Each row is a point. Two turns around zero, p and q, are shown by what they do to some points. Write where each new point lands after one turn and then the other. Backwards means that the second turn is done in reverse. Each puzzle has new turns, and all numbers are rounded.
In the rows, zero is written as 128.

Turn p:
[103 144 140] -> [108 123 152]
[ 97 128 126] -> [ 97 126 133]
[144 140  97] -> [139 162 120]
[167 100 149] -> [167 100 106]
Turn q:
[114  90  86] -> [ 76 118 103]
[124 164 135] -> [148 157 140]
[120 125 157] -> [137 115 154]
[171 149 143] -> [175 127 112]
[117 136 129] -> [125 138 137]
[122 105 118] -> [107 115 122]
Where do these land?
q, then p: [120 122  88] -> [ 95 152 135]
q, then p: [147  96 140] -> [125 116  91]
q, then p backwards: [130 105 167] -> [130 131 173]
p, then q: [112 150 138] -> [136 120 155]
p, then q backwards: [145 119 112] -> [146 141 116]
p, then q: [115 176 123] -> [159 136 166]

Turn p:
[140 141 107  91] -> [151 100 108 108]
[136 121 106 154] -> [135 120 138 161]
[106 125 145 127] -> [110 146 119 122]
[149 129 181 144] -> [117 155 174 105]
[ 87 134 111 153] -> [123 153 101 163]
[162 144 124  89] -> [156  99 130  91]
[117 101 123 137] -> [103 121 127 145]
Turn q:
[147 104 138 137] -> [128 138 160 130]
[130 178 145 121] -> [142 156  88 113]
[128 156 119 141] -> [135 139 103 144]
[140  98 106 106] -> [144  96 154 126]
[133  97 110 101] -> [139  93 152 119]
[ 90 135 150 162] -> [ 79 147 110 136]
Where do these land?
p, then q backwards: [162 102 117  96] -> [108  98 109  92]
p, then q: [ 74 122 148 115] -> [126  95  80 139]
p, then q: [132 153 114 135] -> [150 142 136 140]
q, then p: [129 131 122 175] -> [139 164 132 156]
p, then q: [143 133 139 119] -> [135 128 134 109]

Turn p:
[112 154 123 143] -> [152 150 138 126]
[118  94 134 130] -> [118 111 123 157]
[119  90 133 148] -> [128 102 134 163]
[135 163 159 125] -> [112 158 155 109]
[174 122 127 129] -> [115  96 137  98]
[114 115  73 105] -> [153 118  71 128]
[124 158 147 116] -> [117 160 137 115]
Turn q:
[130 117 145 141] -> [126 104 128 132]
[136 104 129 108] -> [155 123 142 118]
[131 110  58 118] -> [155 165  95  81]
[122 115 137 135] -> [126 111 131 122]
[109 140 156 126] -> [105 120 152 139]
[140 183 143 140] -> [101 146 120 177]
Where do these land?
p, then q: [ 97 148  66 122] -> [168 166  85 146]
p, then q: [122 133 160 117] -> [ 95 130 139 131]
p, then q: [129 111 151 122] -> [106 116 132 114]
p, then q backwards: [146 101 158 113] -> [100 142 152 153]
q, then p: [124 124 136 152] -> [134 119 114 147]
p, then q backwards: [151 150  97 141] -> [129  86 111 117]

Turn p:
[113 126 170 135 130  94] -> [116 103 144 133 107  87]
[ 98 154  92 138 135 118] -> [ 94 147 142 145 161 133]
[176 120 134 158 107 148] -> [173 115  87 143 133 129]
[127 147 101  98 132 129] -> [123 167 140 116 136 139]
[147  90 124  96  94 169] -> [143 138  83  97  95 164]
[118 124 113 130 152 112] -> [116 122 147 116 150 126]
[116 135 163 141 147 127] -> [130 103 154 146 113 119]
Turn q:
[122 161 116 123 134 155] -> [116 130 114 118 152 160]
[155 105 129 176 122 157] -> [111  91 107 156  89 139]
[112 112  85  93 141 122] -> [119 141 106  90 148  93]
[105 150 107 143 110 140] -> [121 134 120  98 117 160]
[148  83 121 140 123 139] -> [118  95 114 137 105 100]
[159 151 139  98 115 123] -> [166 115 131 135 160 134]
[146 154 122 127 127 125] -> [147 132 114 134 139 145]
[ 88 108 183 130 126 107] -> [116 144 195 137 112 115]
[118 129 149 121 154  86] -> [137 169 149 147 132 107]
Where do these land?
q, then p: [178 161 102 128 122 152] -> [147 124 113 107 170 173]
q, then p backwards: [105 107 152 145 152 122] -> [ 95 158 140 117 123 115]
p, then q: [112  96 139 124 143  89] -> [131 139 160 114 135  86]
q, then p: [114 114 148 115 150 121] -> [118 116 150 142 124 105]
q, then p backwards: [114 110 141 158 141 101] -> [115 158 153 106 112 126]
p, then q: [157 148 151 137 108 126] -> [161 130 106 139 105 133]
q, then p backwards: [138 129 100 114  97 164] -> [134  73 122 141 136 131]
q, then p backwards: [106 159  91 103 111 149] -> [139  86  85 110 138 131]

Turn p:
[139 126 143 193 106 120  97 141] -> [140 169 135 133 130 137  80 172]
[143 132 102 111 168  92 155 150] -> [ 94 141  98 105 108 123 175 129]
[114 135 164 135 125 148 100 128] -> [157 118 143 110 131 125  92 127]
[127 140 113  85 110 123 127 141] -> [109 106 108 132 121 151 128  98]
[184 135 109 126 152 127 153 152] -> [138 158  88 121 122 148 175 133]
[143 135 156 121 109 115 113 121] -> [143 115 104 137 120 123 101 134]
[118 134 116 105 149 132  98 100] -> [119 117 121 114 161 103 121 101]
[119  72 139 123  80 144 157 113] -> [136  82 159 177 134 147 138 159]
[ 87 139 124 145 127 140 137  85] -> [127 131 171 148 133  90 121 108]
[106 133 114 137 153 139 144 150] -> [117 144 154 103 118 134 148 120]
Turn q:
[ 69 142 133 165 144 134  98 109] -> [114 114 164 140 170  96 167 149]
[107 104 134 187 127 149 123 139] -> [127 119 120 169 125 113 178 152]
[146 128 113 100  99 106 114 156] -> [135 177 113 122 122 126 100 116]
[120 108 118 154 141 143 102 104] -> [138 120 148 151 142 132 165 115]
[170 156 166 108 104 134 165 121] -> [134 111 135 113  77 144  77 149]
[140 139 128  88 145 141 109 145] -> [116 133 125 138 150 146  88 111]
[142 113 161 109 131 111 152 109] -> [163  99 119 108 116 129 107 129]
[170 150 125 122 130  92 162 122] -> [137 135 120  79 103 162 114 143]
[122 114 110 113 135 132 133 162] -> [111 139  93 135 137 126 124 113]
[ 94 125  91 133 124 138 121 113] -> [106 133 142 125 137 106 159 101]
Where do these land?
p, then q: [140 165 146 150 125 141 111 109] -> [141 154 160 119 132 161 122 136]
q, then p: [136 105 145 161 106 170 123 137] -> [131 161 149 158 113 142 116 164]
q, then p: [141 103 111 162  52 178 141 151] -> [113 165 151 201  87 138  85 136]
p, then q: [133 147 120 118 125 166 109 121] -> [137 106 154 128 133 160 128 116]
p, then q: [ 95 120 114 123 156 106 131 130] -> [133 117 117 107 143  89 115 127]
p, then q: [115 136 127 121 151 100 140 150] -> [120 136 125 112 120  91 113 114]
q, then p backwards: [ 96 104 128 102 136  90 168 111] -> [132 139 158  90 179 125 105 120]
q, then p: [107 128 142  95 131  87 125 137] -> [107 125  85 101 143 117 131 116]
q, then p: [164 157 120 145 132 144 123 120] -> [162 120 158 125 121 148 114 118]
p, then q backwards: [154 134 118 139 134 123  89 110] -> [115 122 132 105 136 105 111 163]
q, then p: [127 110 139  93 159 101 148 133] -> [110 119 105 118 175 129 150 118]

Turn p:
[157 124 142 101  98 117 143 168] -> [141 162 123 143 149 153 137 171]
[157 123 154 124 146 118 134 146] -> [158 129 124 136 124 163 136 134]
[166 148 137 105 110 155 128 104] -> [156 163 130 114 143 125  88 124]
[122 117 111  94 130 134 152 125] -> [102 162 124 135 129 139 127 115]
[105 120 125 171 141 172  82 102] -> [119  80 124  82  95 100  98 120]
[129 131 101 111 136  91 111 139] -> [121 133 139 114 152 133 171 121]
[138 158 103 114 138 119 138 158] -> [116 128 149 134 169 154 134 127]
[ 82 130 155 160 133 135 110 105] -> [127  93 145 131  84  92 122 125]
[ 96 103 124 172 120 111 155 105] -> [112 101  95 163 109  92 139 115]
Turn q:
[146 104 128 112 112 122 119 113] -> [125  96 141 122 150 128 123 132]
[158 105 145 107 103  98  93 166] -> [167 116 141 127 174 111  96 160]
[114 144 140 168 159 134 102  98] -> [148 127 145 139  79 132 129  89]
[128 103 133 139 145 167 105 157] -> [149 139 164 147 119 120 158 155]
[133 115 140 174  84 111 164 119] -> [120 119  99 166 164 108 138  86]
[100 154 105  97 127 129 128 112] -> [106 121 105  95  99 128 121 141]
[123 131 145 109 127 152 125 164] -> [148 150 129 113 136 121 150 157]
[109 109 127 106 150 131 130 152] -> [116 153 151 114 128 113 129 151]
[141 152 137 117 157 140 165  96] -> [108 141 125 104 123 173 143  99]
[133 140 134 152 145 133 162  94] -> [109 135 123 135 121 153 142  83]
[122 151  74 127  99  91 115 137] -> [113 111  85 145 115 119  80 154]
Where do these land?
q, then p: [115 146  83 153 148 112 119 113] -> [118 114 123 111 129  78 123 159]
p, then q: [114  95 113 140 121 125 121 172] -> [100 157 122 136 130 101 146 158]
p, then q backwards: [171  89 157 156 121  91 111  98] -> [114 178 165 144  86 154 103 142]
p, then q: [ 94 136 117  91 135 139 160 142] -> [147 141 109 121  94 100 152 102]
q, then p: [164 144 126 145 112 101 126 119] -> [128 108 106  88 124 128 117 111]
p, then q: [117 141 145 140 146 171 165 110] -> [159  83 137 146 103 105 129 121]
q, then p: [102 146 119 109  97 161 113 118] -> [ 99 159 102 144 148 136 148 143]
q, then p backwards: [154 141 131 104 136 145 123 114] -> [145 125 131 126 153 131 110 155]
q, then p: [120 114 161 115 136 106 116 166] -> [167 129 159 123 142 151 146 122]

Turn p:
[134 156 164 134 105 122 119 118 165] -> [106 115 161 137 116 170 117 119 110]
[139 128 122  85 122 122 129 110 120] -> [132 133 100 124 122 136 151 112 101]
[131 124 141 107 146 116 166 122 146] -> [120  88 119 101 124 132 147 125 121]
[159  94  86 128 161 138 100 139 124] -> [159 147  94 118 177 124 115 116 153]
[144 156 121 142 120 135 160 131 116] -> [141 116 159 135 121 109 149 108 132]
[114 148 140 158 154 125 120  94 119] -> [ 81 129 143 137 145 103 117 119 125]
[135  64 104 133 106 158 104 129  90] -> [175 147  80 166 132 104  96 142 133]
[126  94 142 130 120  87 115 149 100] -> [140 146 109  98  96 115  88 133 127]
[ 91 158 153 125 163 141 136 153 126] -> [106 128 161 103 142 115 146 172 117]
[107 158 107 138  84 135 132 135 175] -> [120 130 156 160 105 173 154 134 160]
Turn q:
[122 145 131 143  84 134 122 152 137] -> [120 144 152 135 100 136  91 123 123]
[112 145 102 125 129 136 143 150 153] -> [133 133 137 166 122 138 118 151 145]
[141 105 155  83 123 117 124  68 129] -> [120 108  90  83 108 152 174 113 128]
[114 124 179 136 108 177 110  96 136] -> [102 110 143 117 111 162 141 114  66]
[142 127 132  80 162 111 115 111  90] -> [115 148  79 105 160 125 161 119 141]
[137 143 108 157 126 128 167 154 122] -> [166 149 148 154 124 104 116 135 130]
[127  99 126 129 148 117 130 167 124] -> [119 133 143 118 148  98 126 159 143]
[177 130 131  94 152 112 108  98 141] -> [123 122 118 107 143 144 173  92 166]
[115 120  90 159 122 134 126 135 115] -> [155 120 131 134 147 126  88 140 124]
[ 94 143 127 174 126 115 133 148 134] -> [126 113 138 162 119  96  92 132 114]
Where do these land?
p, then q: [ 81 139 103 135 131 118 123 142 103] -> [116 142 128 165  91 113 114 128 150]
p, then q: [105 149 125 107 182 125 125 153 115] -> [109 161 101 153 125 110 157 154 150]
p, then q backwards: [172  85 134 106 163 108  96 122  97] -> [125 125 113 143 116 113 107 104  50]
p, then q: [164 141 159 135  88 129 130 147 135] -> [122 139 146  87 127 142 136  97  94]
p, then q: [106  79 150 129 141  97 124 109 148] -> [111 115 119 120 147 160  87 163 147]
p, then q: [119 155 168 141 115 110 136 112 133] -> [104 126 113 107 110 126 111 136  89]
q, then p backwards: [118 123 152 144 109 160 132 115 151] -> [131 150 167 116 104 130 140 126 139]
p, then q: [ 93 142  93 147 136 125 113 120 154] -> [117 106 143 179 111 131 128 147 124]
p, then q: [165 131 138 116  99 138 116 111 124] -> [153 127 125 111 147 135 125  98 100]
q, then p: [137 133 111  95 120 159 171 145 143] -> [160 111 185 134 129 137 141 130 127]
p, then q: [148 131  74 153 123 138 140 132 104] -> [149  98 138 141 106 114 151  92 155]

Turn p:
[100 104 115  93 102 133 122 149 128] -> [108 124 107 100  86 113 124 136 143]
[126 130  92 103 144 137 109 132 170] -> [123 113  91 111 124 167  99 117 137]
[100  95 148  91 139 109 126 126 157] -> [ 71 124  99 124 121 113 113 114 118]
[154 135 128 125 101 152 109 118 105] -> [152 111 165 102 121 125 129 124 133]
[128 121 128 154 102  87 154 104 120] -> [128 131 149 177 101 119 136 134 103]
[121 169 109 145 152 127 147  93 121] -> [149 157 132 141 138 170 149 117 101]
[ 98 161 115 166 115 139 107 121 118] -> [142 172 157 127 120 158 122 147 143]
[156 146 161 151 155 126 139 140 131] -> [146 133 131 149 179 111 128 119 129]
[157  94 167 111 101 131 160 162 133] -> [126  96 120 140 124  61 136 108 151]
[167 145 117 110 126 144  99 157  95] -> [173 106 132  84 141 115 119 147 129]
[100 108 128 159 171 124 136 106 129] -> [ 90 142 126 152 153 157 153 145 122]
Turn q:
[130 101 140 108 140 138 114 134 112] -> [147 138 136 132 118 154 132 138 104]
[109 108 108 145 165 152 119 130 119] -> [102 142 116 151 131 162 123 112 104]
[149 131 106 126 117 115 108 137 148] -> [131 129 111 134  99 122 119 138 155]
[102 124 166 156 146  94 192 150 217] -> [146 114 157 100 154 116  56  43 166]
[125 122 149 155 151 119 118 119 118] -> [129 148 133 148 135 112 117 114 102]
[150 148 125 103 112 145 128  96 134] -> [130 128 116  97 113 116 168 131 136]
[122 168 116  91  87 135  92 119  96] -> [111 105 116 103 112 110 155 193 117]
[147 126 122 145 156 149 127 159 105] -> [122 169 119 146 149 152 123 141 130]
[119 126 137 130  74 128 139 111 127] -> [121  98 164 123 123 108 151 135 142]
[126 126 113 122 131 106 143 124 105] -> [141 108 113 145 147 127 136 134 126]
Where do these land?
q, then p: [ 99 130 117 101 123 171  97 158 142] -> [119 144 123  73 104 113 130 124 166]
p, then q: [150  93 136 109 115 120 113 125 120] -> [152 106 150 148 116 140 118 131 111]
q, then p: [146 150 101 177 123 125 101 115 133] -> [127 168 123 163 100 147 106 146 125]
p, then q: [142 103 155  93 159 143 121 109 106] -> [158  99 120 130 149 156 134 115  88]
q, then p: [120 115 105 158 130  93 132 130 144] -> [107 120 153 153 127 155 109 145 133]
q, then p: [112 143 126 181 128 112 158 162 124] -> [ 93 150 125 137 172 156 100 145 125]
q, then p: [ 75 127 118  89 139 146 144 141 117] -> [102 109 119  79 136 128 165 139 146]
p, then q: [118 145 146 174 108 115 142 111 145] -> [103 156 145 125 138  82 119 116 126]
q, then p: [160 141 144  93 146 174 154 114 149] -> [151 124 102 103 119 135 146  68 106]
q, then p: [141 147 137 145 131  80 118 133 134] -> [136 116 131 146 131 134  88 155 107]
p, then q backwards: [145 115 124  89 107 130 128 110  93] -> [107 130 150  98 108 128 116  89 139]

Turn p:
[166 111 132 121 131 125 120 127 138 139 106] -> [153 125 124 114 122 130 155 135 130 123  98]
[107 106 100  99  64 120 102 142 124  97 125] -> [ 73 114 125 143 157 118 106 160 149 116  83]
[143 115 125 129 125 142 129  97 139 115  95] -> [143 113 114 122 134 121 137 140 101 151 102]
[101 120 128 128 176 121 146  90 119 177 161] -> [142 165  77 123 123 138 135 119 111 116 188]
[118 140 129 133 102 116 111 123 107 136 109] -> [129 151 143 140 139 134 112 155 129 135 115]
[143 136 128 144 111 118 156 122 122 131 152] -> [129 137 139 139 110  93 126 127 119 111 139]
[137 148 141  88 133 114 155 128 124 109 169] -> [ 96 124 120 157  78 123 142 114 137 122 142]
[117 103 136 147  97 137 136 136 137 168  83] -> [162 129 126  87 136 123  92 166 128 120 111]
[169 114 109 130 149 109 109 139 136  78 134] -> [115  96 149 144 145 131 181 107 120 114 107]
[131 154 128 116 149 171 136 130 128 132 171] -> [125 133 111 137 113 111 127  79 153 150 153]
[120 159 130 129  90 152 104 137 181 152 112] -> [111 149 145  70 127 114 107 129 147 164 102]
[119 134 112 134 167 137 150 136 143  98 115] -> [127  84 134 122 134 135 143 119 117 148 158]
[ 67 126 186 173 168 127 134 137  95 141 145] -> [154 144 136 138 129 180  69  96 101 107 182]
[154 128 109 120 130 103 104 150 100 120 115] -> [133 128 150 153 145 141 158 145 152 116 112]
Turn q:
[165 101 185 157 123 147 145 103 156 121 119] -> [123  89 136 131 191 106 148  94 102 121 132]
[139 163  93 123 122 134 130  96 144 147 131] -> [183 147 119 133 118 147 144 123 121 124 129]
[143 123 113 113 153 119 132 123 156 147 121] -> [145 144 130 139 114 109 137  98 127 132 108]
[141  51 124 128 124  96 131 110  31 152 136] -> [ 94 156 100 159 167 122  26 151 101 128 105]
[125 135 119 110 119 126  99 133 128  72 120] -> [122  86 103 116  99 134 136 152 140 118 111]
[118 162 155 111 155 126 147 121 106 133 115] -> [132 135 167 108 141 153 120 124 151 119 103]
[119 142 116 100 100 126 124 117 148 162 133] -> [169 149 133 115 118 114 136 145 118 153 131]
[108 102 126 131 143 138 130 110 121 133 106] -> [109 146 132 131 135 124 132 134 103 108 106]
[117 150 118 128 110 120 164 129 157 133 129] -> [155 140 144 141 131 115 157 140 151 127 144]
[116 104 135 131 132 151 118 144 136  89 163] -> [ 97 110 100 100 121 108 131 126 136 105 152]
[117 148 122 155 135 106  89 155 127 118 137] -> [112 106 138 136  82 149 118 126 127 134 153]
[128 156 129 150 120 149 126 194 125 130 127] -> [ 95 128 131 125 118 157 151 124 157 166 163]
Where do these land?
q, then p: [148  76  90 141 122 128 107 118 110 136 102] -> [148 138 152 149 184 121 119 156 134 137 153]
q, then p backwards: [162 119 125 145 116 148 138  96 130 100 137] -> [124  76 111 132 154 139 127 122 114 123 134]
q, then p: [123 168 163 117 144 136 123 151 158 142 101] -> [148 131  96 111  73 131 105 138 115 129 119]
q, then p backwards: [122  99 119 146  97 115 124 118 142 114 149] -> [119 114 106 134 126 125 172 110 113 126 136]
q, then p: [152 157 134  85 130 101 147 171 115 156 140] -> [132 172 125  64 111 131 145 125 133 141 107]
q, then p: [122 123  76 175 124 147 111 121 143  93 130] -> [112  97 136 158 156  71 107 125 125 119 147]
p, then q backwards: [100 150 151  71 158 145 153 148 152 153 131] -> [132 164 104 122 131 139  90 183 115 108 166]
q, then p: [124 124  95 143  98 131  92  82 115 116 127] -> [145 106 143 170 162 105 130 125 164 118 117]
q, then p: [127 103 124 124 114  92 135 114 128  97 115] -> [133 107 158 120 155 142 131 137 117  98 119]
q, then p: [118 144 176  91 159 134 123 169 101 133 138] -> [102 146  89  91 106 171 115 134 137 152 107]
q, then p: [139 105 117 162 100 147 108 132 122 149 128] -> [140 149 121 154 152 115 120 122 147 119 165]
q, then p backwards: [127 148 151 135 169 108 140 112 138 139 153] -> [136 132 152 166 131 134 126 167 128 131 152]
p, then q: [ 99 149 143 130 134 132 162 132 107 136 113] -> [125 120 109 112 121 127 111 119 113 155 165]
